Each point is reached from the start by the listed moves, each made 0, 1 or 2 times, or once backwards (-1), plus a little noise. Say if it took an odd or an even number of moves. Then give how often each move was made.
In the rows, zero is written as 128.

Moves:
(1): [182 131 119 121 128 140]
(2): [123 170 128 130 125 148]
(3): [129 121 160 135 115 133]
Start: [136 119 112 145 139 134]
Points:
[140  84  80 137 153 109] -> even (0, -1, -1)
[178 213  72 135 147 178] -> even (1, 2, -1)
[ 86  72 119 149 141 102] -> even (-1, -1, 0)
[249  80  95 127 142 136] -> odd (2, -1, 0)
[134 127  81 138 153 133] -> odd (0, 0, -1)

Moves:
(1): [155 140 124 132 135 128 125 137 133 129 123 124 124]
(2): [119 165 132 129 125 131 135 120 126 132 127 128 133]
(3): [133 124 169 133 131 127 119 122 122 122 126 122 126]
(4): [125 127 124 166 132 135 132 126 123 130 133 136 120]
(5): [120 132 128 125 158 127 124 125 124 129 128 133 127]
(6): [133 127 125 123 129 153 136 119 133 116 128 129 127]
(7): [135 123 131 132 136 121 166 139 125 127 130 118 141]
(8): [117 126 135 121 131 140 119 176 128 116 121 129 132]
(9): [119 132 132 137 132 117 130 123 168 130 116 123 122]
(10): [128 126 141 121 128 140 130 132 131 169 136 124 134]
(11): [130 130 130 124 122 127 124 133 136 127 162 132 122]
Start: [134 109 155 130 117 129 112 138 137 143 135 137 126]
Points:
[178 108 104 182 139 146 103  90 232 196  89 137  89] -> even (2, -1, -1, 1, 0, 1, -1, -1, 2, 1, -1)
[ 93  70 134  88 160 169 102 190 156 162 212 162 122] -> even (-1, -1, -1, 0, 2, 1, 0, 1, 0, 1, 2)
[ 57 155 169  85 148  90  47 166 177 106 173 161 111] -> even (-1, 1, 0, -1, 2, -1, -1, 1, 1, -1, 2)
[104 120 177  75 110 177  63 207 249  97 158 142 104] -> even (0, 0, 0, -1, 0, 2, -1, 2, 2, 0, 2)
[108 147 207 148 192  77 156 194 155  99 144 122 140] -> odd (0, 1, 1, 0, 2, -1, 2, 1, 1, -1, 1)
[144  79 192 206 197  70 156 205 187  97  67 109 126] -> odd (1, -1, 1, 1, 1, -1, 2, 1, 2, -1, -1)

Moves:
(1): [153 125 129 127 128 126 128 128 131 125 126 127 131 130 127 122 127 128
 130 133 131 126 130 131 129 129 127]
(2): [127 156 138 126 121 141 130 127 123 125 122 128 125 129 129 122 123 125
 133 129 126 135 134 129 127 117 127]
(3): [127 122 147 128 133 126 124 125 130 134 135 127 128 127 124 129 129 128
 127 131 127 130 127 124 126 120 125]
(4): [126 127 134 160 125 122 123 134 127 121 129 125 132 123 134 127 132 132
 133 134 134 124 133 127 131 121 130]
(5): [129 133 125 130 149 133 124 131 129 127 120 125 125 127 126 130 127 130
 124 134 128 130 134 121 126 129 130]
(6): [126 124 130 138 126 160 125 124 123 128 127 142 136 132 128 128 131 134
 128 126 130 127 130 122 127 123 129]
(7): [126 128 134 130 131 130 155 128 126 120 134 128 129 132 129 127 128 127
 129 136 128 131 126 121 130 129 127]
(8): [128 126 132 121 133 131 127 162 128 138 130 139 127 127 127 129 128 127
 126 131 129 128 124 125 134 130 133]
(9): [126 133 126 128 127 134 127 127 159 122 130 129 129 123 118 136 128 126
 130 130 127 133 130 125 131 128 130]
(10): [124 128 122 130 127 130 130 124 132 148 132 129 134 127 129 128 130 130
 129 129 131 128 134 133 132 125 135]
(11): [127 130 127 128 132 128 124 126 128 129 149 129 124 126 128 128 127 128
 131 122 131 129 133 127 129 130 128]
(12): [127 129 126 130 130 117 135 125 126 128 123 156 120 128 127 123 130 127
 133 132 128 135 129 128 131 132 126]
(13): [126 134 132 125 133 124 125 131 125 120 133 130 150 118 128 136 120 129
 127 128 130 131 131 131 127 132 122]
(14): [126 129 129 130 132 123 124 130 130 129 128 129 132 153 132 130 127 126
 128 132 124 129 125 133 124 129 126]
(15): [126 125 130 122 130 131 128 126 136 128 124 132 127 123 161 129 122 128
 130 127 133 128 137 123 119 122 121]
(16): [136 133 130 131 124 127 130 130 116 135 124 132 117 131 125 161 127 133
 129 122 134 131 125 133 127 127 123]
(17): [127 132 127 127 129 126 128 129 128 121 128 130 129 128 129 130 153 128
 127 124 126 128 130 124 131 120 129]
(18): [128 135 131 127 121 116 134 128 134 130 124 130 123 128 123 126 121 162
 125 125 130 122 127 125 123 133 130]
(19): [124 116 128 123 131 130 127 128 127 125 121 124 136 128 125 133 126 128
 160 132 126 133 139 132 127 128 129]
(20): [122 128 123 125 115 127 116 127 124 125 135 129 121 121 134 133 131 137
 125 161 125 127 131 136 130 132 128]
(21): [125 125 129 121 127 130 131 130 125 126 126 128 126 129 126 126 129 129
 128 128 155 126 126 128 126 132 128]
(22): [129 124 124 127 128 126 125 135 124 127 126 122 131 131 131 127 127 131
 128 128 133 158 128 126 130 127 117]
(23): [125 123 132 124 126 126 129 130 127 125 126 127 129 130 128 127 124 125
 119 129 126 127 145 126 129 129 127]
(24): [124 126 130 126 131 131 130 131 127 124 129 130 127 123 128 125 128 132
 125 123 126 133 130 147 125 126 130]
Start: [133 149 133 140 135 133 116 137 132 142 123 143 111 139 125 116 130 135
 135 144 132 146 130 117 131 131 116]
Points:
[134 129 114 205 135  82  89 140 220 139 154 152 103 152 123  82 162  85
 139 128 167 134  99  99 153 133 126] -> odd (0, -1, 0, 2, -1, -1, -1, 0, 2, 0, 1, 1, -1, 1, 0, -1, 0, -1, -1, -1, 1, 0, -1, -1)
[149 191 148 147  79 158  91 104 119 124 120 102  89  98 196 145  84 196
 191 204 191 172 167 114 106 109  84] -> even (1, 2, 0, 1, 0, 0, 0, -1, 0, 0, 1, -1, 0, -1, 2, 1, -1, 1, 1, 2, 1, 1, -1, -1)
[167 226 153 109 179 174 117 134 176 104 130 208 112 128  50 114 158 174
 182 151 158 231 160 115 141 119 108] -> odd (2, 2, 1, -1, 2, 1, 0, 0, 2, 0, 2, 2, 1, 0, -1, 0, 2, 1, 1, 0, 1, 1, -1, 1)
[140 187 194 176 196  61 143 124 223  56 141 162 135 121 156 133 126 185
 133 136 173 130 217  68 104 125  94] -> odd (1, 0, 1, 2, 2, -1, 1, -1, 2, -1, 2, 1, 2, 1, 2, 0, 2, 2, 0, -1, 1, -1, 2, 0)
[104 204 202 153 134 146 102 166 143 147  81 224 118  80 133 170  91 225
 152 249 148 174 220  85 131 112 104] -> odd (0, 2, 2, 1, 2, 1, 0, 1, 1, 1, -1, 2, 2, -1, 1, 1, 0, 2, 1, 2, 0, 0, 2, -1)
[105 154 173 113 172 139 114  80 133 146  58 191  54 157 170 156  93 136
 197 200  87 164 169 112  89 115  91] -> odd (-1, 1, 2, -1, 2, 0, 0, -1, 0, -1, -1, 2, -1, 1, 2, 1, -1, 0, 2, 1, -1, -1, 0, 0)
[ 71 175 165 203 184 171 102 213  66 172 159 199 143 133 127  79 111 114
 179 231 151 238 199  85 171 113 114] -> even (-1, 2, 1, 2, 2, 1, 1, 2, -1, 2, 2, 2, 1, 0, -1, -1, -1, -1, 1, 1, 0, 2, 1, -1)

Moves:
(1): [132 142 120 137 137 117 122 126 124 134 131 143 128 126 135 114 131 114
 130 129 118 137 130 121 135]
(2): [117 146 117 116 120 124 134 125 131 114 127 116 128 152 134 122 122 136
 132 119 139 128 124 117 130]
(3): [127 136 125 135 128 132 126 131 141 128 122 131 139 145 125 127 132 145
 124 133 115 125 143 139 124]
(4): [127 122 121 144 149 124 120 126 111 118 127 128 125 134 111 128 136 134
 145 123 133 124 134 128 126]
(5): [146 138 132 130 128 132 133 118 128 121 127 125 134 133 137 128 135 129
 125 138 132 135 122 130 131]
(6): [125 134 130 131 130 132 124 123 112 114 114 141 119 127 132 130 129 135
 122 130 119 143 130 119 134]
(7): [130 124 120 126 128 124 142 135 129 129 122 132 123 133 124 133 128 125
 128 128 127 126 140 129 133]
(8): [132 126 135 122 135 125 120 136 131 131 140 115 129 131 136 129 119 125
 113 118 132 114 133 131 141]
(9): [118 121 142 123 143 136 129 137 135 133 131 132 123 127 131 141 114 130
 138 121 119 131 121 134 126]
(10): [131 140 138 138 133 144 126 126 127 129 123 133 120 132 129 132 124 133
 124 129 128 128 137 125 126]
(11): [141 115 138 135 126 139 120 143 120 124 134 141 116 139 122 119 129 115
 133 145 123 129 126 130 106]
(12): [122 123 133 134 127 112 126 138 130 120 128 137 129 125 134 139 118 129
 137 136 141 122 126 135 124]
(13): [120 136 115 124 121 131 125 137 126 131 149 127 138 130 121 142 132 126
 128 128 128 131 123 128 108]
(14): [133 126 123 115 130 129 118 127 124 135 126 132 136 129 130 130 136 134
 136 123 123 126 126 126 135]
(15): [125 131 134 128 118 122 130 117 114 127 123 126 126 124 129 127 126 121
 137 118 136 126 132 136 132]
(16): [147 129 120 134 113 132 128 115 130 130 133 105 114 133 139 134 131 128
 134 127 125 133 117 126 116]
(17): [130 130 129 128 122 137 122 135 132 126 138 120 130 123 128 126 135 127
 136 134 126 129 133 125 127]
(18): [133 133 126 123 122 125 130 126 131 120 135 136 140 126 133 128 120 144
 115 124 125 122 131 124 128]
(19): [126 139 125 132 123 130 125 140 119 132 133 114 119 121 118 124 132 141
 135 132 129 121 122 150 130]
(20): [114 122 123 133 126 134 131 136 123 136 135 124 142 128 130 129 120 129
 133 146 113 129 126 123 137]
(21): [138 130 124 135 124 134 119 126 131 127 126 123 127 132 123 130 120 129
 126 128 135 141 122 130 136]
(22): [123 129 141 127 128 113 122 134 121 137 131 123 132 129 129 132 135 133
 127 119 131 130 124 119 129]
(23): [131 122 137 109 127 116 133 108 132 125 131 135 116 131 112 133 131 133
 127 138 114 124 140 126 142]
(24): [122 121 126 129 128 135 129 121 123 130 137 136 119 128 134 119 130 128
 123 122 136 136 135 131 134]
Start: [117 134 134 135 124 122 118 140 112 119 135 123 134 139 120 131 136 118
 128 137 141 129 132 128 127]
Points:
[153  79 179 125 139 174  93 139 180 187 182 125  98 149 136 144  89 118
 141 205   7 112 136 144 146] -> even (1, -1, 1, -1, -1, -1, -1, 1, 2, 1, 1, 0, -1, 1, -1, 2, 0, 0, 0, 2, 0, -1, 2, 0)
[209 162 188 157  82 156 113 114 182 104 156  74 159 102 212 215  83 140
 108 125 203 135  65 129  81] -> even (-1, -1, -1, -1, 2, -1, -1, 0, 1, 2, -1, 2, 0, 0, 0, 2, 1, 2, -1, -1, 1, 0, -1, -1)
[ 98 157 108 154 152  48 100 132  44 128 187 137 140 138 189 153 141 114
 142 110 151 130 159 120 186] -> even (2, 0, 0, 1, 1, 1, 1, 2, 0, 0, -1, 2, 1, 1, 1, 1, 0, 0, 0, 1, -1, 1, 0, 2)
[ 80 160  64  93 131  74 131 196 133 115 161 101 145 171  74 231 142 205
 225 149 110 107 109 181 102] -> even (0, 1, 1, 1, 0, 0, 2, -1, 2, -1, -1, 2, 2, 2, -1, 1, 0, 0, 2, 0, 0, 0, 1, -1)

Moves:
(1): [125 128 120 129 132 120 122 126 126 119 124 123 123 120 139 132 132 118
 131 125 132 124 130 118 131]
(2): [128 131 118 122 125 119 130 125 123 139 132 123 137 134 133 126 130 124
 130 124 124 132 132 136 127]
(3): [140 121 130 131 122 121 126 138 133 137 121 133 119 123 133 138 127 141
 119 135 135 130 137 127 131]
(4): [114 140 130 134 131 119 133 143 134 113 116 123 119 132 137 123 128 139
 132 149 129 123 135 117 125]
(5): [135 137 108 125 122 134 135 123 134 118 133 130 124 139 138 116 121 116
 130 130 120 131 108 127 138]
(6): [123 137 109 119 141 129 125 119 114 146 132 123 132 126 130 139 111 127
 125 127 133 134 114 139 132]
(7): [152 127 125 133 122 130 114 126 124 104 131 138 127 132 113 127 132 124
 133 130 141 144 147 142 133]
(8): [128 133 137 136 121 152 128 153 127 135 126 125 113 125 141 115 133 127
 122 126 138 114 135 127 129]
(9): [135 142 130 138 135 137 120 132 149 131 123 137 132 124 137 129 112 136
 141 127 157 136 125 125 136]
(10): [124 125 129 107 124 135 137 105 127 117 118 124 119 143 121 129 132 125
 116 116 136 125 131 126 123]
(11): [148 133 126 114 136 140 121 128 128 129 135 137 113 131 123 134 120 134
 124 111 141 124 132 126 108]
(12): [145 142 131 127 144 136 137 125 130 136 124 133 124 136 115 116 130 142
 127 122 115 135 123 122 145]
(13): [137 133 150 131 125 135 127 117 126 127 140 123 132 131 117 115 125 121
 116 134 134 147 131 109 131]
(14): [138 118 122 126 138 121 136 132 129 109 139 130 141 120 152 135 135 126
 118 131 129 127 133 153 126]
(15): [131 139 133 135 126 129 132 119 124 124 124 116 129 120 134 119 119 132
 131 136 126 122 130 131 130]
(16): [128 128 127 128 124 114 127 136 126 122 120 133 131 132 121 119 125 127
 113 128 126 124 127 134 130]
(17): [137 129 128 132 138 125 130 132 126 118 118 107 144 136 121 112 129 132
 121 133 122 122 129 131 134]
(18): [121 122 133 115 130 131 126 129 137 139 133 126 129 118 128 128 125 128
 139 138 129 134 134 135 131]
(19): [123 116 126 136 145 125 112 125 140 139 127 129 112 133 137 127 155 124
 109 115 117 146 121 134 112]
(20): [116 121 115 141 119 127 132 111 127 139 133 138 126 118 130 115 122 140
 120 140 137 128 129 111 123]
(21): [125 126 134 128 133 119 131 121 128 125 133 126 118 125 132 121 111 130
 132 119 123 129 135 130 135]
(22): [142 131 137 135 138 119 124 128 136 126 145 116 119 119 123 121 140 127
 148 135 145 114 131 127 137]
(23): [135 122 130 132 120 125 135 134 119 129 124 132 125 134 123 125 131 115
 136 136 131 128 118 132 126]
(24): [117 138 128 128 129 131 134 135 135 128 129 126 122 118 128 131 128 130
 132 126 139 134 127 124 130]
Start: [128 133 146 133 127 130 148 152 107 137 142 135 141 117 130 149 139 109
 121 138 142 132 132 106 123]
Points:
[183 180 162 153 121 151 100 196  82  64 112 107 156 165  54  79 125  41
  89 192 160 210 104 123 107] -> even (0, -1, -1, 1, 1, 1, 2, 0, 0, -1, 1, -1, 2, -1, 1, 2, 2, 1, 1, -1, -1, -1, 2, 1)
[142 142 148  26 120  98 198  64 129  41 201  81 119 106 135 101  92  82
 137 137 146  40 143 129 109] -> even (0, 0, -1, 0, 2, -1, -1, -1, -1, 2, 2, -1, 0, 1, 2, 2, 0, 2, -1, 0, 1, 2, -1, 0)
[155 146 114 178 195  59 123 153 150 124  38 105 118 161 120  83 172 170
  49 159  48 145 104  92 175] -> odd (1, -1, 2, 1, 1, 0, 0, -1, 0, 0, -1, 2, -1, -1, 1, 2, 2, 0, 2, 0, 0, 0, -1, -1)
[221 187  99  94 179 148  89 175  74 141 158 123 173  71 107 205  63 117
 189 103 232 146 175 199 141] -> odd (1, 1, 0, -1, -1, 2, 2, 0, 1, -1, 2, 0, -1, 0, 1, 0, 1, 1, -1, -1, 0, 0, 0, 1)
[208 189 204 122 149 119 141  14 132  62 189 101 120 140 115  98  75  50
 152  84 210 146 116  84 178] -> even (1, 0, -1, -1, 1, 0, 0, -1, 2, 2, 0, 0, 2, 0, 2, 1, -1, -1, 0, -1, 2, 2, 0, -1)
[208 236 147 113 144 156 187 210 122 198 144 167  94 133  98 127  75 132
 216 116 164  97  69 106 153] -> odd (-1, 1, 0, 0, 1, 0, -1, 0, 1, -1, 2, 2, -1, -1, 1, 1, -1, 0, -1, -1, 0, 1, 2, 1)
[ 95 129 155  42 157 139 121 191  87 166 122 120  67 179 102 173 199  86
  14 107 183 160 138 149  11] -> odd (-1, 1, 0, 2, -1, 2, 0, 1, -1, 2, 2, -1, 1, 0, -1, 2, 0, 1, 2, -1, -1, 0, 1, 1)
[168 128 147 100 141 125 126  34 120 139 164 167  80 135   7 102 216 165
 126 113 158 141 196  99  92] -> odd (-1, 1, -1, 0, -1, -1, 2, -1, -1, 2, 1, 2, -1, -1, 1, 1, -1, 1, 1, 2, -1, 2, -1, 0)
[124 159 131 108 156 125 160  93 120 151 147 163 110 149  96  96 128 141
  50  68 125 237 165  88 147] -> odd (0, 2, 0, 0, 0, 0, 1, 0, 0, 1, 0, 2, 1, 0, -1, 1, 0, 0, 1, 1, 2, -1, -1, 2)
